Every row gives one point. The ring and each string are closed loops that go straight from each point to the next, and from the last back to the first. Before rounding, they use only three directions, however many columns there are. Count how often each string passes through the ring. Passing back the other way cancels.

Ring (6 x 4):
[[ 1.8 -3.3 -1.0  4.0]
 [ 4.6  0.4 -1.8  2.8]
 [ 6.2  5.6  3.4 -0.9]
 [ 3.7  5.8  6.7 -2.6]
 [ 0.0  0.5  8.4 -1.1]
 [ 0.0 -4.9  3.7  3.2]]
String:
[[ 0.3 -7.8 -0.9  6.1]
 [ 4.0 -5.9  1.1  5.9]
 [ 2.1 -1.0  1.1  2.2]
 [ 0.4  0.3 -2.1  1.4]
 [ 1.1  1.7 -1.5  0.7]
 [ 6.3  2.9 -4.4  2.5]
 [ 8.7  2.5  0.9  2.5]
 [ 6.8  1.8  3.3  1.7]
 [ 2.2  3.7  1.5 -0.7]
 [ 4.4  6.2  1.1 -1.5]
 [ 8.7  6.6  2.1 -0.3]
 [ 9.0  3.0  3.4  1.7]
 [ 3.9  2.4  1.9  0.6]
 [ 2.9  3.8 -1.8  0.1]
 [ 4.2  1.9 -4.5  2.3]
 [ 6.5 -2.8 -3.5  5.9]
 [ 4.8 -2.0  2.5  3.5]
 [ 1.3 -0.2  1.5  1.3]
 [ 1.7 -0.2  2.4  1.3]
 [ 1.5  0.3  2.6  0.9]
 [-2.1 -2.8 -0.7  2.2]]
Times through: 4
String, 18 rows:
[[ 5.1  4.4  8.4 -1.6]
 [ 0.9  6.5 10.8 -5.0]
 [-2.3  3.7 10.0 -4.2]
 [ 1.1 -1.7 10.9  0.1]
 [ 2.9 -2.5  7.5  2.1]
 [ 1.1 -1.2  4.7  1.2]
 [-2.6 -2.7  4.3  0.9]
 [-2.5 -6.7  6.8  2.8]
 [ 2.3 -6.8  9.5  4.0]
 [ 3.3 -2.6  7.6  2.2]
 [ 0.6  1.1  3.8 -0.3]
 [-1.9  3.4  7.4 -3.3]
 [ 1.8  5.4 10.3 -3.8]
 [ 5.2  5.2  9.1 -2.2]
 [ 4.1  2.2  5.1  0.1]
 [ 1.4  3.4  3.0 -1.2]
 [ 1.5  5.3  3.4 -2.4]
 [ 4.9  2.7  5.9 -0.1]]
Times through: 2

Ring, 9 rows:
[[ 2.6  0.1 -1.4 -8.8  1.6  0.5 -1.9 -1.3]
 [ 0.6 -0.4 -0.1 -7.3  1.9  0.5 -1.2 -0.6]
 [-0.4  1.8  3.6 -1.2  1.4 -0.3 -0.4 -0.2]
 [ 0.7  5.4  7.7  5.5  0.5 -1.3  0.0 -0.4]
 [ 2.3  7.8  9.3  9.1 -0.5 -2.0 -0.2 -0.8]
 [ 3.6  7.9  7.1  8.3 -1.8 -2.1 -0.9 -0.9]
 [ 4.2  5.5  2.3  2.7 -2.3 -1.5 -1.8 -0.9]
 [ 4.6  3.1 -0.9 -3.4 -1.2 -0.6 -2.3 -1.3]
 [ 4.3  1.7 -1.6 -6.7  0.1  0.0 -2.4 -1.5]]
String:
[[  1.8  -1.2  -5.3  -9.0  -1.1   0.3  -2.5  -0.2]
 [  4.8  -0.1  -3.8 -11.8   1.3   0.8  -2.8  -2.0]
 [  5.3   0.4  -1.9 -12.3   2.9   1.0  -2.5  -2.6]
 [  4.4   1.9   1.2  -8.0   2.8   0.5  -1.8  -2.3]
 [  3.0   3.1   2.7  -2.7   1.2  -0.3  -1.3  -1.4]
 [  0.2  -0.5  -1.9  -6.0   0.0   0.1  -1.5   0.1]
 [ -1.5  -3.2  -3.4 -10.3   1.4   0.9  -1.4   0.3]
 [ -0.6  -0.7   1.8  -7.5   3.5   0.8  -0.6  -0.6]
 [  2.1   4.0   6.2  -0.5   2.5  -0.4  -0.5  -1.5]
 [  1.5   3.0   3.3  -0.5   0.5  -0.6  -0.9  -0.7]
 [  1.2   3.1   3.5   0.1   0.4  -0.7  -0.8  -0.5]
 [  2.3   6.6   9.7   5.3   1.8  -1.2   0.0  -1.4]
 [  1.7   5.0   6.1   3.3   0.4  -1.1  -0.5  -0.8]
 [ -0.2   3.3   3.7   3.0  -0.9  -1.1  -0.6   0.3]
 [  2.1  10.5  14.1  14.8  -0.2  -2.7   0.7  -0.9]
 [  3.8  11.6  14.4  15.1  -0.4  -2.8   0.3  -1.5]
 [  4.5  10.4  11.7  11.6  -0.5  -2.4  -0.2  -1.7]
 [  2.3   4.0   3.2   1.0  -0.5  -0.9  -1.2  -0.7]
 [  2.2   5.2   3.3   4.9  -2.5  -1.7  -1.2  -0.1]
 [  4.0   7.6   4.4   8.2  -3.8  -2.3  -1.5  -0.5]
 [  5.9   8.5   4.8   7.6  -3.3  -2.3  -1.8  -1.3]
 [  6.4   7.3   2.4   4.4  -3.3  -1.9  -2.3  -1.4]
 [  6.2   6.5   3.3   1.8  -1.3  -1.3  -2.0  -1.9]
 [  2.5   3.0   1.3  -1.2  -0.6  -0.7  -1.5  -0.7]
 [  5.6   5.5   3.6  -0.6   0.3  -0.8  -1.8  -2.1]
 [  2.7   2.2  -0.2  -3.4  -0.5  -0.4  -1.8  -0.8]]
Times through: 4
